Every row gives one point. Each copy is the shape, with its points in the same order, stretched, turned, moved and blurred by noise. Some copies are also mirrored. Which?

Shape, 5 rows:
[.01 .44]
[.16 -.14]
[-.33 -.13]
[-.03 -.24]
[-.38 .00]
Copy 1:
[.36 .12]
[-.22 .02]
[.02 -.54]
[-.21 -.26]
[.14 -.51]
Copy 1 is: mirrored
Copy 2:
[.35 .48]
[-.18 .00]
[.36 -.29]
[-.08 -.19]
[.44 -.17]
Copy 2 is: mirrored
Copy 3:
[.47 -.06]
[-.06 .30]
[-.17 -.25]
[-.19 .12]
[-.06 -.34]
Copy 3 is: mirrored

Shape (8 x 3):
[.01 .27 .19]
[.16 .56 .20]
[-.11 -.27 .03]
[.43 -.23 .05]
[-.39 .09 .03]
[.28 -.28 .21]
[-.31 -.24 -.07]
[.44 -.40 -.20]
Copy 1:
[.15 .20 .04]
[.51 .33 .06]
[-.26 -.18 .00]
[.05 -.39 -.35]
[-.25 .18 .33]
[-.07 -.29 -.39]
[-.37 -.17 .15]
[.00 -.67 -.23]
Copy 1 is: mirrored
Copy 2 (8 x 3):
[.21 .26 -.16]
[.41 .28 -.37]
[-.08 .06 .14]
[.10 -.34 -.03]
[-.12 .44 -.02]
[.25 -.15 .16]
[-.28 .19 .13]
[-.23 -.43 -.04]
Copy 2 is: only turned
Copy 3 (8 x 3):
[.19 -.11 -.21]
[.31 -.16 -.48]
[-.08 .16 .19]
[.39 .48 -.04]
[-.21 -.27 .05]
[.37 .36 .11]
[-.19 .10 .22]
[.16 .71 .03]
Copy 3 is: mirrored

Shape, 7 rows:
[-.13 .32 -.32 -.02]
[-.11 -.80 -.26 -.07]
[.08 .10 -.09 -.51]
[-.02 .32 .10 .12]
[.24 -.07 .00 .01]
[-.10 .10 .14 .04]
[-.11 .20 -.21 .09]
Copy 1, 7 rows:
[-.07 .11 -.27 .25]
[-.23 -.94 .07 .12]
[.12 -.11 -.28 -.23]
[.13 .25 .16 .17]
[.27 -.17 .14 .18]
[.07 .03 .22 .08]
[-.05 .05 -.08 .30]
Copy 1 is: only turned
Copy 2, 7 rows:
[-.38 .25 -.28 -.11]
[.18 -.61 -.59 .33]
[-.23 -.13 .03 -.52]
[-.25 .34 .08 -.04]
[.08 .11 -.07 -.13]
[-.18 .11 .08 .05]
[-.27 .25 -.25 .03]
Copy 2 is: only turned
Copy 3:
[-.12 .00 -.21 .40]
[-.30 -.39 -.34 -.69]
[-.32 .43 -.32 .03]
[-.06 .12 .18 .29]
[.12 .14 -.08 -.18]
[-.24 .07 .18 .09]
[-.10 -.08 -.10 .29]
Copy 3 is: only turned

Shape (12 x 6):
[-.11 .31 .19 .02 .26 .07]
[.24 -.20 -.05 -.23 .28 .04]
[-.07 .24 -.10 -.39 .34 -.10]
[-.10 .16 .12 .44 -.32 -.38]
[.10 .33 .09 -.25 -.24 .26]
[-.02 -.28 .02 .08 .25 -.29]
[-.15 .16 .11 .47 -.40 -.18]
[.16 -.11 .35 -.31 .14 -.18]
[.21 .55 .05 -.45 -.12 .13]
[-.03 .22 .15 -.50 -.25 .33]
[.38 .02 .01 -.32 .58 -.07]
[-.13 .01 .03 .33 -.25 -.40]
Copy 1 (12 x 6):
[.03 .26 -.04 -.05 .13 -.12]
[.04 -.12 .03 -.22 .13 .30]
[-.08 .30 -.23 -.36 -.04 .13]
[.12 -.23 -.07 -.06 .07 -.74]
[.03 -.05 -.39 .07 .24 .04]
[-.16 -.05 .26 -.26 -.06 -.08]
[.21 -.12 -.05 .14 .05 -.66]
[-.41 -.09 -.08 -.29 .29 .04]
[.03 .04 -.64 -.17 .22 .09]
[-.29 -.09 -.45 .13 .20 .22]
[.02 .17 .00 -.50 .21 .29]
[.06 -.20 -.02 -.06 -.09 -.59]
Copy 1 is: mirrored
Copy 2:
[.15 .42 .06 .20 .31 .18]
[.12 -.11 .07 -.27 .31 .11]
[-.07 .02 -.02 .13 .43 .29]
[-.06 .12 -.02 .39 -.48 -.32]
[.13 .15 -.24 -.02 .01 .52]
[-.09 .01 .10 -.07 .11 -.28]
[.04 .24 -.18 .37 -.43 -.28]
[-.14 .00 .23 -.42 .09 .28]
[.10 -.03 -.08 .06 .11 .71]
[-.03 .18 -.37 -.22 .13 .72]
[.19 -.16 .36 -.17 .52 .24]
[-.13 .03 -.08 .28 -.37 -.34]
Copy 2 is: mirrored
Copy 3:
[.31 -.01 .41 .22 .22 -.01]
[.13 .01 .02 -.39 .16 .49]
[.31 -.06 .05 -.34 .18 -.12]
[-.11 -.25 .03 .48 -.33 -.16]
[.23 .48 -.09 .22 .30 -.07]
[-.03 -.38 .20 -.30 -.20 .35]
[-.20 -.10 .09 .61 -.16 -.07]
[.37 .01 .03 -.21 -.24 .19]
[.44 .44 -.31 .09 .38 -.20]
[.16 .70 -.08 .00 .26 -.06]
[.49 -.13 .05 -.48 .28 .43]
[-.16 -.33 -.01 .27 -.30 -.07]
Copy 3 is: only turned
Copy 4 (12 x 6):
[-.04 .34 .39 -.07 -.07 .21]
[-.13 .20 -.09 -.59 -.20 -.19]
[-.01 .45 -.05 -.43 .33 .14]
[.56 -.14 .07 .60 -.19 .04]
[-.06 -.22 .08 -.32 -.24 .44]
[.14 .20 .04 -.07 .01 -.41]
[.35 -.28 .12 .64 -.29 .15]
[.29 .02 .27 -.58 .02 -.28]
[.13 .07 -.02 -.51 -.09 .61]
[-.21 -.39 .16 -.56 .02 .37]
[.07 .65 .00 -.77 -.13 -.12]
[.49 -.12 -.04 .49 -.03 -.09]
Copy 4 is: mirrored

Shape:
[.10 -.09 -.01 -.30 -.22 -.24 -.13 -.05]
[-.14 -.10 .34 -.17 -.09 -.26 .14 -.33]
[.03 .06 .01 .31 .36 .60 -.26 .19]
[.34 -.01 .07 -.19 -.18 -.37 -.18 .15]
[-.44 .00 .46 -.12 -.35 -.31 -.23 .17]
[.29 -.07 .14 -.25 -.52 .22 -.04 -.28]
[.16 -.11 .18 -.63 -.18 -.03 -.30 -.22]
[.07 .22 -.16 -.14 .14 .38 .28 .23]
[-.29 -.40 .02 -.18 -.28 -.21 -.02 -.03]
[-.25 .47 -.39 .30 .29 .54 -.11 .02]
[-.17 .27 -.26 .34 .19 .03 .15 .10]
Copy 1 (11 x 8):
[.19 .10 .04 .28 -.03 .02 -.10 -.22]
[.04 .01 .18 .33 -.47 -.23 .21 .16]
[-.33 -.19 .04 -.72 .07 .34 .17 .45]
[.27 .34 .02 .11 -.15 .15 -.31 -.17]
[.45 .32 -.02 -.02 -.08 -.45 -.02 .37]
[-.20 -.01 -.40 .42 -.17 -.25 -.31 -.24]
[.22 -.03 -.46 .36 -.13 .13 .03 -.22]
[-.08 -.16 .19 -.58 -.30 .00 .21 -.47]
[.28 -.17 .36 .38 .11 -.28 .02 -.04]
[-.48 -.02 .26 -.70 .25 .11 .54 .10]
[-.24 .08 .66 -.41 -.03 .01 .31 .02]
Copy 1 is: mirrored
Copy 2 (11 x 8):
[.16 -.23 .10 -.03 .01 -.17 .11 .08]
[-.26 -.02 .21 -.05 -.30 -.11 .02 .31]
[-.17 -.13 -.62 .29 -.19 -.03 -.29 -.36]
[.36 -.38 -.07 .11 .08 -.20 -.01 .26]
[-.25 .08 -.19 -.31 -.16 -.29 .07 .59]
[.37 -.38 .12 -.15 -.64 -.20 .10 .00]
[.00 -.56 .14 -.20 -.21 -.40 .18 .01]
[.17 -.30 -.25 -.03 -.02 .52 -.26 -.17]
[-.12 .25 .24 -.34 -.02 -.28 .02 .15]
[-.07 .09 -.63 .33 .00 .50 .16 -.49]
[.03 .24 -.25 .35 .16 .46 -.06 -.05]
Copy 2 is: mirrored
Copy 3 (11 x 8):
[.00 -.29 .16 -.07 -.05 .06 -.21 .02]
[-.05 .13 .41 -.14 -.07 .28 .00 -.19]
[.45 -.14 -.17 .47 .46 -.28 .43 -.10]
[.13 -.17 .19 .03 -.02 .03 -.51 .18]
[-.48 -.09 .27 .39 -.07 .19 -.22 .00]
[.25 -.54 .31 .02 .25 .42 .09 -.04]
[.02 -.48 .29 -.39 .33 -.03 .04 -.01]
[.04 -.15 -.50 -.06 .34 -.04 .02 -.14]
[-.14 -.15 .04 .05 -.29 .15 .08 .01]
[.14 -.34 -.46 .69 .28 -.31 .32 -.51]
[.06 .06 -.36 .48 -.13 -.07 -.10 -.33]
Copy 3 is: only turned
Copy 4 (11 x 8):
[.04 -.42 -.07 -.06 .33 -.14 .04 -.35]
[-.07 -.33 .13 .29 .18 .40 .15 -.34]
[.14 .74 .24 -.03 -.31 -.15 .09 .08]
[.21 -.27 .04 .00 .51 -.34 .10 -.20]
[-.44 -.15 -.06 .00 .37 .01 .54 -.40]
[.37 -.59 -.21 -.29 .12 .07 .34 -.25]
[.15 -.55 -.06 -.25 .28 -.01 .22 -.77]
[.18 .13 -.22 .30 -.19 -.30 .07 -.11]
[-.23 -.23 -.21 -.12 .31 .12 .00 -.30]
[-.11 .27 .15 .19 -.69 -.27 -.10 .29]
[-.10 .21 .15 .43 -.23 -.18 -.19 .37]
Copy 4 is: only turned

Shape, 16 rows:
[-.05 -.42 .18 -.09 -.04 .48 .24 .36 .22 .15 -.03]
[.24 .01 -.47 -.23 -.30 -.03 -.11 -.46 -.08 .32 -.21]
[.05 .30 .10 .45 -.02 -.04 -.26 .04 .04 .03 .09]
[-.22 .20 .34 .49 -.34 .15 -.11 -.02 -.13 -.01 .19]
[-.15 .37 -.02 .05 -.16 -.04 -.03 .09 -.03 -.16 .36]
[.28 .15 -.27 -.46 .21 .07 -.06 -.32 -.24 .39 -.52]
[.11 .14 .07 .42 .00 -.16 .13 .06 -.02 .16 .47]
[-.14 -.67 .07 .12 .22 .24 .14 .24 .18 .04 -.10]
[.06 .12 -.01 .28 -.32 -.13 -.17 .36 .15 .08 .10]
[.28 .16 -.28 -.25 .07 .15 -.31 -.33 .03 .04 -.27]
[.02 .41 -.43 -.21 -.08 -.08 -.04 -.38 -.09 .28 -.63]
[-.31 -.49 -.04 .05 .25 .17 .02 .05 .21 .00 .03]
[.15 -.66 .25 -.24 -.05 .17 .07 .07 .19 .04 -.10]
[.34 .29 -.44 .03 -.07 .17 .10 -.33 -.10 -.07 -.39]
[-.02 .03 .01 .26 -.13 -.16 -.09 .20 -.36 -.17 .10]
[-.01 .25 -.22 .35 -.15 .19 -.29 .14 -.26 .15 .25]
Copy 1 (16 x 11):
[-.63 -.08 .25 .27 .30 .42 .23 .17 .18 .05 -.07]
[.54 -.13 .11 -.07 .41 -.56 -.16 .07 .38 -.20 .04]
[-.01 .24 -.01 -.11 -.32 -.14 -.13 -.36 .13 -.30 .17]
[-.08 .08 .00 -.15 -.20 -.01 -.73 -.41 .14 -.10 .17]
[-.07 .14 -.12 -.49 -.34 -.07 -.50 .02 -.05 .01 .33]
[.94 .08 .09 .39 .49 -.31 .17 .20 .14 -.06 -.16]
[-.20 .15 .04 -.47 -.28 -.07 .03 -.30 .00 .20 .37]
[-.62 -.01 .21 .04 .29 .41 .59 .05 -.07 -.16 -.40]
[-.43 -.07 -.22 -.06 -.30 -.15 -.16 -.28 .29 -.20 .26]
[.59 .08 .14 .18 .32 -.16 .00 .16 .06 -.40 -.01]
[.81 .14 -.03 .06 .06 -.66 -.24 .18 .20 -.14 -.25]
[-.35 .23 .20 -.30 .26 .26 .39 .15 -.08 -.26 -.44]
[-.33 -.46 .22 .18 .38 .55 .48 .08 .30 -.17 -.31]
[.54 .02 .36 .18 .04 -.48 -.19 .25 -.16 .05 .07]
[-.19 -.10 -.24 -.27 -.07 -.17 -.15 -.26 -.17 -.11 .11]
[-.09 .24 -.10 -.15 .15 -.43 -.42 -.25 .01 -.15 .43]
Copy 1 is: mirrored
Copy 2:
[-.20 -.25 .54 -.16 -.18 .12 .01 -.15 -.39 .19 -.02]
[.46 .00 .26 -.06 .27 .07 -.01 .22 -.39 -.29 -.45]
[.48 -.08 -.08 -.03 -.04 .06 .04 .00 .09 .35 .08]
[.35 .22 .13 .30 .02 .30 .10 -.19 -.14 .57 .13]
[.18 .08 -.11 .02 -.02 .18 -.19 -.28 .17 .10 -.02]
[.09 -.28 -.02 -.16 .18 -.25 -.26 .33 -.60 -.39 -.24]
[.56 .00 -.10 -.13 -.04 -.19 .16 -.39 .10 .46 -.21]
[-.25 -.29 .48 -.14 -.13 -.15 .09 .03 -.03 .27 -.11]
[.45 -.17 .18 -.02 -.23 .25 -.20 .00 .04 .37 -.14]
[.26 -.14 .14 -.24 .15 .00 -.05 .32 -.27 -.48 .00]
[.07 -.10 -.24 .04 .09 .11 -.26 .50 -.37 -.34 -.45]
[-.30 -.17 .28 -.16 .12 -.07 .07 -.02 .18 .16 -.15]
[.00 .09 .71 -.24 -.01 -.09 -.13 .10 -.41 .10 -.05]
[.31 -.11 -.02 .02 -.23 -.05 .07 .33 -.34 -.43 -.19]
[.27 -.11 .09 .29 -.21 -.11 -.26 -.07 .07 .24 .00]
[.48 -.43 .03 .22 .03 .12 .09 -.25 .06 .16 .02]
Copy 2 is: only turned
